Each row of a before or after table is a point. The points were changed in one or more steps. Then noise was added and the rows were shuffled. The steps act on how far a point lies along the listed directions, d1 being the first. Write out the steps. A step turns or swaps two directions, mirrors them in a line or flattens them onto one, adds a multiple of one to another, or multiplies one. Angles are multiples of 10 degrees, from the lower direction toward the higher: turns from -170 to 170, lines from 10 to 170 but not 90. Use the fewest steps. Two steps may share a direction if one is a turn and the other turns, adds or multiplies; they go together, in the order done. Otherwise the lowest direction goes first.

Directions:
(1): [ 20 -61 -30]
(2): [66 11 23]
Before (10 x 3)
[[-75 -59 -34]
 [-72 -49 -70]
 [-19   8  -2]
 [ -1 -38 -22]
 [ 41 -75 -43]
 [-82  11  -9]
 [ 50 -37  -7]
 [ 36 -19  -3]
 [ 59  30  60]
 [ 12   3  33]]
After (10 x 3)
[[ 13  -2 -20]
 [-10 -10  21]
 [ -9  14   4]
 [ 20 -28 -11]
 [-34  39  21]
 [ -8  -8  21]
 [ 59 -67 -34]
 [ 22 -28  -9]
 [  2 -17  12]
 [ 33 -45 -16]]
Steps: flatten d1 and d2 onto the line at 20 degrees

Directions:
(1): [-73 -29  22  -1]
(2): [-12  49  26 -58]
(3): [-29  57 -17  47]
(4): [19  5 72 33]
Before (9 x 4)
[[ 38  10  39   2]
 [ 19  42  71  28]
 [-14  42  29  55]
 [-51 -23  26  30]
 [-35 -76 -63 -24]
 [-39 -60 -13   9]
 [-73   6 -19 -12]
 [-50 -58  19   1]
 [-19   7  52  76]]
After (9 x 4)
[[-35 -79 -57 -27]
 [-46 -29  43 -13]
 [-55 -58  15   4]
 [-71   6 -15 -25]
 [ 34  11  27  33]
 [ -2  37  64 -24]
 [ -4   2  91 -22]
 [-33 -62   1 -21]
 [ 18  39  70  31]]
Steps: swap d2 and d3

Directions:
(1): [-31  27  -3 -54 -70 -18]
(2): [  0  39 -37 -54  47  43]
Before (13 x 6)
[[-16  -8   4   9 -52  -6]
 [  8   7  -5 -17  13  10]
 [-20  15  -7 -29 -28  -1]
 [  6 -31  21  52   6 -21]
 [-28  -6  27   6 -37  -1]
 [-21 -18  38   0 -91 -72]
 [  3   7  -9 -20  -9  -4]
 [ 10  14 -17  11  42  31]
 [  8 -16   6   7  24  -3]
 [ 16   1  -4   7  41  10]
 [ 14  -2  -3   7  41  19]
 [  0  -7   5  23  36  14]
 [-13 -12  33  37 -77 -50]]
After (13 x 6)
[[ -3  -5  18  32 -40 -18]
 [ 16  30 -36 -48  90  47]
 [  2  -3   8  -7 -24 -10]
 [-12  15   0 -10  27  41]
 [ 18  31 -34  -6  80  46]
 [ -9 -19  21  33  -4 -10]
 [ 14 -20   6  44  47   1]
 [  3   9  -8 -19 -10  -4]
 [-14  23 -14 -38  -8  15]
 [  6 -22  14  10   7 -15]
 [  7 -19  19  21 -16 -24]
 [ -2  15 -30  -9  26  39]
 [  0 -17  23  23 -18 -21]]
Steps: mirror d1 and d2 in the line at 30 degrees

Directions:
(1): [-19  38  77 -20  10 -17  -4  76  -7]
(2): [ -3   1  14 -12  -9  95 -69   0  -5]
(3): [26 36 -5 75 14 49 48 28 33]
Before (13 x 9)
[[-17  -5  31 -36 -10  14 -29   5 -14]
 [-27 -17 -17 -28   2 -30 -12 -18 -18]
 [ -3   1  34 -15   6  19 -40  24 -10]
 [  0  -8 -16 -17   1 -41 -14 -25 -11]
 [ -2  -8 -14 -28   2 -29 -29 -24 -17]
 [ -9 -19  40 -49 -11  13 -59  -4 -23]
 [ 19   8 -43  38  12   4  27 -24  10]
 [ 15 -22 -67   3   5 -49  38 -55  24]
 [ 13 -28 -34  26  -2   2  -5 -24  26]
 [-17  16  47 -14   8  -5  -8  21  -3]
 [ 20  15 -30  32   0  -3  39 -14   2]
 [  5  -5 -20  50  18  32  30  -1  18]
 [ -9 -25  -9 -16  -7  -6 -32 -36  -6]]
After (13 x 9)
[[ 14 -18 -26  32   6 -30  23  -7  29]
 [-17   5  36 -19   1  26 -33   2  -6]
 [  3 -20   8 -19  -1  30 -55 -11 -11]
 [-39 -29  -4 -64  -1 -58 -30 -20 -33]
 [-14 -54  10 -83 -20  -5 -83 -53 -39]
 [-17 -37 -11 -44  -8 -49 -34 -47 -16]
 [-13 -11   2 -49   0 -67 -29 -20 -24]
 [ 22  33 -24  63  23  -8  62   8  19]
 [-18 -30   7 -57 -18  13 -48 -28 -23]
 [-15 -23  -7 -60  -1 -60 -46 -31 -34]
 [ 23  41  -9  53  10  -1  64  17  12]
 [  1   2 -17 -14  14 -97  54  -3  18]
 [ 18  19 -15  90  28  37  67  22  36]]
Steps: turn d1 and d2 by 50 degrees; multiply d3 by 2

Directions:
(1): [-83  -3  45  24  43  17  70 -15 -16 -12 -32]
(2): [  0 -26   4  71 -38 -53 -23 -63 -58 -11  -5]
(3): [-17 -10 -46  42  79  23 -43  31 -34 -26  50]
(4): [-55 -24 -40 -15 -72  39 -19  30  -9 -63 -26]
Before (9 x 11)
[[ 24  -5 -19  -9  31   8 -21  19   2 -14  45]
 [-41  -7   2  -1  52  38  35  53 -11 -16   2]
 [ 58 -11   9  20  11 -23   4 -18  -6  53  17]
 [-55 -16  18  11 -11  -4  26 -17  -7  -3 -14]
 [  6  18  19 -58 -15  18  23  19  52  13 -22]
 [ 17   0  20   2 -65 -31  19 -24   7  23 -34]
 [-11   7  52  21  19 -24  40 -39 -20  29 -25]
 [-39  -9  -1   6  -3  17   5  14  -2 -17   2]
 [-50   7  22  15  48  15  19  14  12  -4 -11]]
After (9 x 11)
[[-48  -7   3 -31  12  51  44  61   9 -22 -21]
 [-41   1  21 -16 -16  13  31   7  10  -4 -15]
 [-82  -4  49   4  30   8  70 -21   5   8 -24]
 [ 34 -26 -26  44  28  -4 -27   1 -33  19  36]
 [ 35 -15 -44 -22 -31   7 -51  21   1 -31  38]
 [-75  14  24  -3  42  35  33  29  25 -18 -25]
 [ 74  26   0 -47  10  -7 -22  16  49  41  19]
 [ 26  10  34  31  16 -40  25 -31  -6  45  -6]
 [-73   4  53  39  95  13  62 -13 -31  12 -16]]
Steps: turn d1 and d2 by -30 degrees; multiply d1 by 2; turn d3 and d4 by 70 degrees

Directions:
(1): [ 53  54  19 -40  11  14 -46  48 -71 -27 -39  12]
(2): [-38 -18 -38  17 -34 -68 -47  26  23 -27 -79  10]
(3): [-49 -52  57  23  -9  46  39   4 -43 -61 -35  19]
(4): [  9  -9 -64   0  36  75  -5 -18  20 -19 -53 -69]
(5): [ 45 -12  37 -67   7 -45  61 -42  28  -7 -56 -13]
(6): [ 18 -30 -21 -45 -38  58  13  53  51  26 -10  70]
Before (9 x 12)
[[ 17 -25  49  10   3  34  35 -28 -23   3  38  25]
 [-23 -49   3   0 -34 -58  57 -40  79  10  -8 -14]
 [ 39 -21 -34 -21  -1  29   6  -1  30  10 -17  11]
 [ 29  -1  -6   4  -1  20  11  -6   9  33  38  23]
 [ 20  -5 -36 -15   6 -20  -8   2  21  -6 -40 -22]
 [-21 -10 -49   5   5  10 -17  -4  32   7 -41  -2]
 [  4 -30   0  -1   0  44  18  -7 -16 -18  -9  13]
 [-15 -22  39  -2 -50 -51  16  25 -17 -15 -22  40]
 [ 15  -6 -50  -5  -6   4 -12  22  29   3 -49  -4]]
After (9 x 12)
[[  5 -36  53   0 -12  36  50  -5 -26 -25 -19  35]
 [  4 -57  -7  -3 -16  45  16  10  10 -23 -40  28]
 [-35 -17 -15  20   6  67 -15  17 -18 -24 -37  19]
 [-19 -16  48  -1 -40   0 -19  60 -70 -90 -94  29]
 [ 28  53 -39  -1 -35 -93 -58  32  21  58  41  14]
 [ 72  37 -69 -37  10 -21 -28  -9  40  54  19  -7]
 [-34 -41 -30  33 -18  50   8  30   8 -22 -35  18]
 [-39 -48 -14  27  -8  31   7  15  -7 -42 -41  -5]
 [ 95  40  -4 -46  10 -53  -8 -29  22  51  16   3]]
Steps: turn d1 and d3 by -160 degrees; multiply d3 by 3; turn d2 and d5 by -60 degrees; turn d4 and d6 by 10 degrees
